Each row is a point. Examples show where two turns around zero, p and q, send a point. Write where each new point lands after one turn and then the other. Backwards means that the second turn is done in reverse. Each puzzle has new turns, and all numbers are rounded.

Turn p:
+0.76	+2.43 => -1.08	+2.31
+0.64	-1.99 => +1.82	-1.04
-1.40	-0.45 => -0.73	-1.28
Turn q:
+0.17	+1.61 => -0.36	+1.58
+2.37	+2.22 => +1.53	+2.86
-0.01	-0.88 => +0.27	-0.84
-1.10	-1.23 => -0.65	-1.52
-1.43	-1.73 => -0.80	-2.10
Where do these land?
q, then p: +0.17	+1.75 => -1.45	+0.99
p, then q: -1.26	-2.55 => +1.63	-2.33
q, then p: +1.09	+0.80 => -0.17	+1.34

Turn p:
+0.39	-1.09	+0.34 => +0.73	-0.78	+0.57
-2.62	+0.66	-2.79 => -2.19	-0.86	-3.09
+2.31	+0.55	+0.56 => +1.79	+1.52	+0.66
-0.08	-0.12	+1.88 => -0.33	+0.11	+1.85
Turn q:
+0.81	+0.15	-0.86 => +0.69	+0.39	-0.89
-0.07	-1.21	+0.52 => +0.58	-0.82	+0.86
-1.59	+0.35	-2.17 => -1.12	-1.26	-2.13
+2.18	-0.74	+3.46 => +1.61	+1.65	+3.46
-1.33	+1.45	-0.95 => -1.76	+0.03	-1.30
Where do these land?
p, then q: +2.11	+2.00	-1.40 => -0.16	+2.30	-2.26
p, then q: +2.15	+0.38	-0.18 => +0.73	+2.01	-0.46
q, then p: -0.04	+0.55	+0.25 => -0.55	+0.25	-0.04
p, then q: -1.16	-2.20	+0.86 => +0.95	-1.67	+1.80
p, then q: -2.03	-2.64	-0.35 => +1.35	-2.91	+0.96
p, then q: -1.03	+1.91	+0.82 => -2.32	+0.03	-0.03

Turn p:
+0.91	-1.20	-1.09	-0.92 => +0.66	-1.06	-1.37	-0.93
-0.56	+4.09	+2.68	-0.61 => +0.37	+4.39	+2.26	+0.30
-2.14	-0.60	-1.03	+0.14 => -2.32	-0.38	-0.69	+0.06
+1.05	-1.93	+0.66	+0.47 => +0.84	-2.01	+0.73	-0.46
+0.75	-0.37	-1.22	+0.93 => +0.46	-0.95	-0.93	+1.04
Turn q:
+0.96	+0.09	-1.43	+0.93 => +1.28	-1.44	-0.25	+0.26
+0.75	-1.73	+2.82	-0.65 => -0.51	+1.65	+2.48	-1.67
+1.63	+0.56	-2.20	-1.07 => +1.58	-1.12	-1.90	-1.26
+1.11	-2.36	-0.24	-1.02 => -0.22	-0.97	+0.92	-2.46
-1.95	+1.68	+1.32	+1.01 => -0.89	+1.52	-0.03	+2.51
-2.50	+1.77	-0.26	+0.80 => -1.23	+0.38	-1.22	+2.64
Where do these land?
p, then q: -0.62	+0.75	+2.84	+1.06 => -0.08	+2.67	+1.52	+0.84
p, then q: -2.58	-0.80	+2.02	+1.15 => -2.57	+1.83	+1.36	+0.94
q, then p: -1.41	-1.40	+0.12	+0.35 => -1.65	-0.32	+1.04	-0.41
q, then p: +0.24	+1.20	-1.66	-0.81 => +0.30	-0.76	-2.04	+0.32
q, then p: +2.35	-0.19	-1.25	+0.77 => +2.16	-1.39	-0.21	-1.03
q, then p: -0.65	-0.50	-0.14	-2.94 => -1.48	+1.44	-1.87	-1.25
p, then q: +2.67	+0.94	-1.93	+0.42 => +2.74	-2.10	-0.04	-0.14

Turn p:
-0.42	-1.86	-1.93	+0.92	-1.49	+1.30 => +1.04	-1.24	-1.36	-0.17	+0.15	+2.75
-1.30	-1.15	+0.77	-0.13	-0.46	-0.73 => -0.08	-1.97	+0.55	-0.04	-0.34	-0.27
-2.25	+0.74	-0.75	-0.19	-1.86	-3.05 => -0.53	-1.65	-0.26	+0.57	-3.91	-0.56
+3.68	+0.28	-0.20	-0.44	+4.09	-0.28 => +0.89	+2.94	-1.70	-0.61	+2.84	-3.14
-0.33	+1.75	+1.60	+0.01	+1.44	-0.14 => -1.48	+0.97	+1.16	+0.97	+0.43	-1.49
+0.12	-1.32	+1.11	-1.06	-1.45	+1.90 => +0.38	-0.73	+1.69	-1.65	+0.95	+1.64
-0.34	+1.50	+0.71	-1.82	+0.23	+2.80 => -2.30	+1.51	+1.40	-1.36	+1.07	+1.24
+0.86	-1.01	-0.23	+1.54	-2.23	-1.88 => +2.86	-0.91	+0.05	+0.81	-1.74	+0.22
-0.03	+1.07	-1.08	+1.17	+1.73	+0.07 => -0.76	+1.08	-1.53	+1.47	+0.53	-0.40
Turn q:
+0.03	-2.05	-0.99	+0.53	-1.52	-0.83 => -0.20	-2.61	-0.73	+0.30	-0.89	-0.43
+0.03	-0.53	-1.94	+4.52	-0.14	-0.11 => +0.48	-1.72	-2.27	+3.74	+1.40	+0.48
+1.27	+1.50	-1.92	-0.32	-1.39	-0.53 => -0.81	+0.97	-1.65	+0.86	-1.85	-1.18
-0.52	-2.11	+0.64	-1.46	+3.41	-0.41 => +2.56	-0.50	+0.25	-3.01	+1.75	+0.26
-2.17	-0.53	-0.20	+0.25	-0.15	-0.36 => -1.05	-1.14	+0.14	-0.32	+1.53	-0.62
-0.45	+1.67	+3.82	-1.64	+0.52	-0.45 => +0.17	+2.03	+3.93	-0.94	+0.23	-0.45
+0.25	+0.21	+0.32	-1.27	+0.99	+1.92 => -0.07	+1.28	-0.01	-1.46	+0.04	+1.65
+1.56	+1.84	+0.27	-0.61	-1.73	+0.77 => -1.08	+1.68	+0.34	+0.83	-2.23	+0.30
Where do these land?
q, then p: -0.02	+1.23	+2.81	+0.81	+1.41	+1.17 => -0.86	+1.88	+2.02	+1.18	+1.85	-0.52
q, then p: +1.40	-2.02	-0.90	-1.17	-1.62	-0.28 => +1.44	-1.39	+0.09	-1.78	-1.09	+1.60
p, then q backwards: +0.98	+1.80	-2.22	+0.66	-1.41	-0.80 => +3.02	+1.15	-0.86	-0.40	-0.10	+0.91
q, then p: +1.13	-1.09	-2.66	-2.05	+0.58	-3.52 => +2.41	-0.12	-1.91	-2.36	-3.04	-1.47
q, then p: -0.43	-0.65	+0.48	+2.14	+1.27	+0.75 => +0.28	+0.64	-0.70	+0.73	+2.47	+0.02
p, then q: -1.89	-0.04	+1.55	-0.70	-1.53	+0.03 => -0.62	-1.59	+2.14	-0.61	+0.06	+0.97
q, then p backwards: -1.17	+0.78	+0.93	+0.32	+1.30	+2.65 => +0.42	+0.44	-0.08	+0.05	+0.02	+3.36

Turn p:
+0.38	+0.50	-0.54	+0.05	-0.44	+2.54	+0.14	-0.89 => -0.14	+0.55	+1.33	-0.71	-1.60	+1.36	+1.00	-0.35
-1.21	+1.85	-0.97	-0.88	-1.26	-0.50	-0.32	+0.67 => +0.38	+1.69	-0.32	-0.98	-0.98	-1.32	-0.91	+1.17
-1.77	-1.02	+0.41	-0.41	+5.64	-1.10	+2.25	+0.76 => -0.18	-1.77	-2.11	-2.39	+4.93	+1.79	+0.89	+1.26
+2.39	-0.16	+1.73	+0.16	+0.85	-0.51	-1.44	-2.17 => +0.58	-2.15	+2.24	+0.78	+0.58	+0.38	-1.44	-1.85
+1.60	+0.12	-1.90	-0.86	-1.03	-0.50	-0.74	+0.36 => +2.18	+0.02	-0.61	+0.20	-1.65	-0.80	-0.11	-0.62
-1.31	-0.19	-1.42	+4.67	-0.44	+0.83	-1.92	+0.66 => -0.63	+4.31	-0.30	+1.88	+1.00	+0.98	+0.57	-2.39
+0.63	+0.01	+3.53	-1.21	-0.63	-1.01	+2.77	+1.50 => -1.10	-2.53	+0.78	+1.45	+0.75	-1.40	+0.62	+3.53
-0.12	-0.67	-0.59	-1.42	-1.47	+1.23	-1.75	-0.20 => -0.19	+0.11	-0.59	+0.04	-2.67	+0.73	-1.15	-0.49
-0.60	-0.44	-0.26	-0.10	-1.23	-0.98	+1.02	-0.69 => -0.91	-0.23	-0.43	-0.27	-0.37	-1.73	+0.54	-0.27
Turn q:
+2.24	-1.93	+2.13	+0.46	-0.60	-1.27	+0.78	-0.48 => +2.89	+0.61	+2.48	-0.15	-0.70	-0.61	+0.20	-0.70
+2.33	-0.87	+0.16	+1.78	+1.21	-0.74	+2.31	-0.13 => +2.89	+0.38	+1.01	+2.04	+0.46	+1.30	+1.02	-0.35
-0.63	+2.07	+0.84	-0.29	+1.23	+0.52	-1.01	+0.07 => -1.33	+0.30	-0.30	+0.01	+1.84	-0.01	-1.71	-0.10
-1.31	-2.37	+1.45	+3.03	-1.89	+0.48	-0.55	-0.98 => -0.98	+0.32	+2.26	+1.76	-3.35	-1.02	+0.04	-1.46
+0.59	+2.91	-1.54	-2.03	-0.37	+1.55	+0.09	+0.31 => -1.48	-0.24	-1.04	-2.06	+1.75	+2.24	+0.00	+1.53
-1.12	-1.05	+0.04	+1.80	-0.72	-0.82	-2.04	-3.20 => -0.66	+2.44	-0.44	+0.57	-3.01	-0.57	-1.26	-1.82
-2.81	-0.34	+0.23	+0.01	-1.14	-1.00	+0.38	-0.58 => -1.68	+1.02	-0.28	+0.14	-0.75	-2.04	+1.40	-0.43
+0.34	+1.21	-1.67	-1.30	+0.32	-0.35	-0.67	+2.67 => +0.04	-1.50	-1.55	-0.56	+1.11	-0.08	-0.35	+2.74
+0.37	+0.35	-1.64	-3.46	+1.97	+1.64	+0.70	+2.32 => +0.33	-3.36	-2.15	-1.74	+2.64	+0.79	+0.65	+0.57
Where do these land?
q, then p: -1.95	-1.29	+0.36	-0.01	+1.67	+1.65	-1.56	+0.90 => -1.43	-0.09	-1.80	+0.02	+0.26	-0.36	-0.69	-2.89
q, then p backwards: +0.91	+1.50	+0.35	+0.51	-1.37	+2.26	-1.16	+1.09 => -0.68	+0.60	+2.66	-1.28	+0.67	+1.53	-0.46	-0.64
p, then q: +0.26	-1.84	+0.47	+1.81	+0.96	+1.99	-0.11	+0.13 => -1.57	-0.47	+0.52	+1.29	+0.12	+1.69	+0.84	-1.91
p, then q: +3.18	+1.74	-0.80	-3.34	+0.22	-1.59	-1.05	-0.07 => +3.69	-0.61	+1.40	-2.11	-1.96	-0.12	-1.72	+1.18
q, then p: -1.32	-0.20	-2.85	+2.02	-1.84	+0.97	+0.94	+0.37 => -1.94	+2.26	-0.75	+0.64	-1.00	-0.60	+2.67	+1.00
q, then p backwards: -0.30	+1.09	-0.46	+0.71	+1.95	-2.00	+0.26	+0.47 => -0.19	-0.12	-0.05	+1.17	+0.16	-1.72	-0.41	+2.35
q, then p backwards: +1.50	+1.33	+0.84	+0.15	-3.54	-3.61	-1.46	-1.00 => -1.59	+4.83	-1.16	-0.60	-1.90	+0.89	-0.14	+1.22
q, then p: -0.17	-1.62	+0.74	-0.85	+1.90	-0.09	+1.04	+0.91 => +0.46	-1.95	-0.23	+0.12	+1.16	-0.26	+0.86	-1.80
q, then p: -0.62	-1.29	+0.85	-0.79	+1.17	-0.13	+3.07	+0.92 => -0.17	-2.26	+0.28	-0.38	+2.12	-0.45	+2.14	-0.63
p, then q: -1.50	+0.58	+0.48	-0.21	-1.13	+0.55	+0.03	-3.73 => -1.61	+1.41	+0.10	-2.14	+0.12	-2.60	+0.27	-1.52

Turn p:
+0.57	-0.52	+0.42	-0.84	-0.74	+4.01	+1.35	-1.75	+0.17 => +2.04	+2.74	+0.82	-1.07	-0.34	+1.76	+0.52	-1.95	+1.52
-1.09	-1.05	-0.02	-1.55	-2.33	+1.05	+3.11	+0.17	-0.13 => +1.70	-0.29	+2.20	-2.83	+1.09	+0.21	-0.20	-0.37	+1.92
+0.12	-1.00	+1.57	-2.33	-1.78	+2.47	-0.51	+0.09	-1.93 => +2.47	+1.58	+0.02	-2.27	-2.13	-1.25	-0.71	-0.96	+0.95
+0.58	-1.93	-1.40	+0.25	-1.48	+1.57	+1.09	-0.85	-1.76 => +2.04	+0.21	-1.69	-1.73	+1.11	+0.63	+0.25	-0.95	+1.76
-1.74	+1.85	-1.60	+1.46	+0.60	-2.82	-0.74	+0.99	+3.47 => -3.54	-1.23	+1.48	+2.56	+2.48	-0.35	-1.39	+0.93	-1.11
-0.10	-0.16	+1.87	+1.28	+1.42	-1.62	+0.23	+0.40	+0.75 => -0.01	-1.23	+0.65	+1.42	-0.71	+0.91	+0.17	+1.88	-1.31
-0.43	-1.18	+0.17	+0.53	+2.30	-1.07	-2.21	+1.14	+0.92 => -1.58	+0.44	-1.32	+0.92	-0.63	+0.33	-1.30	+2.39	-1.47
+1.01	-0.14	+1.17	+0.12	+0.70	-3.22	-2.09	-0.96	+1.64 => -0.33	+0.29	-0.10	+2.76	+0.27	-1.80	+0.83	+2.60	-1.64
-0.17	+1.53	+0.60	+2.91	+0.52	-1.68	-2.50	+0.51	+0.08 => -0.82	-1.68	-1.18	+3.30	-0.48	-0.47	-1.17	-0.14	-1.78
+3.07	-0.86	+1.27	-1.77	-0.76	+1.94	+1.03	+1.62	-1.73 => +1.29	+0.38	-0.43	-1.59	-3.18	-0.27	+1.27	+0.08	+3.10
-1.62	+1.86	-2.01	-0.14	+1.09	+0.04	+1.23	-1.20	-1.89 => -1.19	-0.91	-0.32	-1.77	+1.24	+0.58	+1.17	-2.49	-1.71
-0.20	+1.59	-2.05	+0.07	+0.46	-0.68	+0.01	-0.17	+0.40 => -2.06	-0.32	-0.14	+0.28	+1.30	-0.30	+0.56	-1.01	-0.24
Turn q:
-0.61	-0.28	-0.01	-0.21	-2.65	+0.60	+0.07	+1.79	-0.79 => +0.72	-1.01	-0.62	-1.90	+1.35	-1.66	-0.73	-1.02	+0.15
+1.60	-1.47	-0.88	+1.35	+1.58	-1.45	-1.54	+0.41	-2.32 => -1.38	+1.26	+1.02	+0.32	+1.96	+0.25	+0.74	+1.99	+2.61
+1.59	+0.59	-1.88	-0.36	-0.50	-1.19	-0.21	-0.74	-1.44 => +0.57	+1.46	+0.16	+1.48	+2.31	+0.08	-0.80	+0.26	+0.38
+0.36	-2.03	-1.27	+0.26	-0.06	-2.59	-2.26	-1.32	-0.94 => -0.71	+0.47	+1.45	+0.99	+1.34	+1.46	-1.47	+0.06	+3.24
-1.21	+1.58	+1.08	+1.88	+1.82	-0.42	+2.28	-1.20	+2.27 => -1.39	+0.19	+0.16	+1.83	-2.71	+0.20	+2.34	-1.71	-1.70
-1.01	+1.93	+3.00	+0.18	+0.81	+2.11	+1.45	-1.95	+1.23 => +0.29	-1.45	-1.63	+1.64	-3.65	-0.84	+0.97	+0.26	-1.93
-0.84	+2.03	-0.95	-1.25	-1.86	+2.51	-2.20	+2.27	+0.66 => +2.26	+1.69	-1.71	-3.28	-0.76	-1.34	-1.75	-0.40	-0.49
-0.01	-0.15	+1.44	+1.97	+1.11	+1.64	+2.69	-2.27	+2.45 => -0.15	-1.65	-1.41	+1.84	-2.28	+1.48	+3.18	-0.97	-1.30
-0.11	-2.12	-0.83	-0.22	+2.48	-0.58	+1.38	-1.35	-0.19 => -2.28	-0.60	+0.41	+1.09	+0.56	+2.65	+0.53	+0.90	-0.45
+1.50	-1.00	+0.41	-1.79	-0.90	-0.99	-0.56	+1.97	+0.37 => +1.58	-0.59	+2.29	-1.57	+1.20	-0.05	-0.57	+0.65	-0.08
-1.26	+0.92	-0.10	-1.82	-1.83	+0.38	-1.08	+2.39	-1.30 => +0.49	+0.21	-0.13	-2.42	+0.69	-2.23	-2.45	-0.01	-0.45
Where do these land?
q, then p: -0.04	+0.46	+1.13	+3.66	-3.44	+1.88	+0.62	-0.35	-0.61 => -0.65	-0.05	-0.40	+0.26	+4.32	+0.50	+2.71	+1.87	+0.87
p, then q: -0.34	+0.52	+1.76	-3.29	+0.05	-0.69	-0.22	-1.13	+1.11 => +0.09	-0.66	+1.93	+1.04	-0.06	-3.28	-0.29	+0.20	-1.12
q, then p: +2.32	-0.86	-0.24	-1.32	+0.34	-1.10	+0.43	-0.50	+0.02 => +0.21	-0.16	-0.47	+0.60	-2.39	+1.75	-0.08	+0.41	+0.30
p, then q: -1.35	-2.10	+0.50	-4.00	+0.28	-1.88	-0.76	-0.03	-0.34 => -0.22	+0.75	+3.22	-0.99	+1.23	-2.22	-2.13	+1.02	-1.67
q, then p: -0.43	+0.88	+0.91	+1.82	+0.64	+1.03	-0.56	+3.43	-0.55 => -1.10	-1.20	+2.47	-1.81	+0.73	-1.96	+1.34	+0.87	-0.14
q, then p backwards: +0.25	+1.40	-0.85	+3.16	+0.80	+2.12	+0.47	-0.29	-2.28 => +3.05	-0.67	-2.41	-0.75	+0.94	-1.00	-1.98	-1.14	-0.43
p, then q: -0.54	+0.78	-0.70	+1.58	+2.55	-2.62	-0.19	+0.94	-0.25 => -3.09	-0.96	-1.30	-1.89	+1.34	+0.05	-0.26	-0.13	+0.81
p, then q: +0.40	-0.55	-0.84	-2.51	-0.74	+0.05	-2.68	-1.54	+1.25 => -0.55	+2.89	+1.72	+1.49	-0.47	-1.87	-0.48	-0.79	-0.86
p, then q: +0.61	-1.32	-0.58	+2.44	-0.08	+2.13	+1.85	-1.91	+1.31 => +1.21	+0.99	-2.34	+0.07	-1.41	+1.24	+2.64	+1.47	-1.08
p, then q: -0.88	+0.78	-1.10	-1.54	-0.41	-0.91	+1.02	+1.39	+0.34 => -1.07	-1.26	+1.47	-0.48	-1.34	+0.29	-1.37	+0.04	-0.39
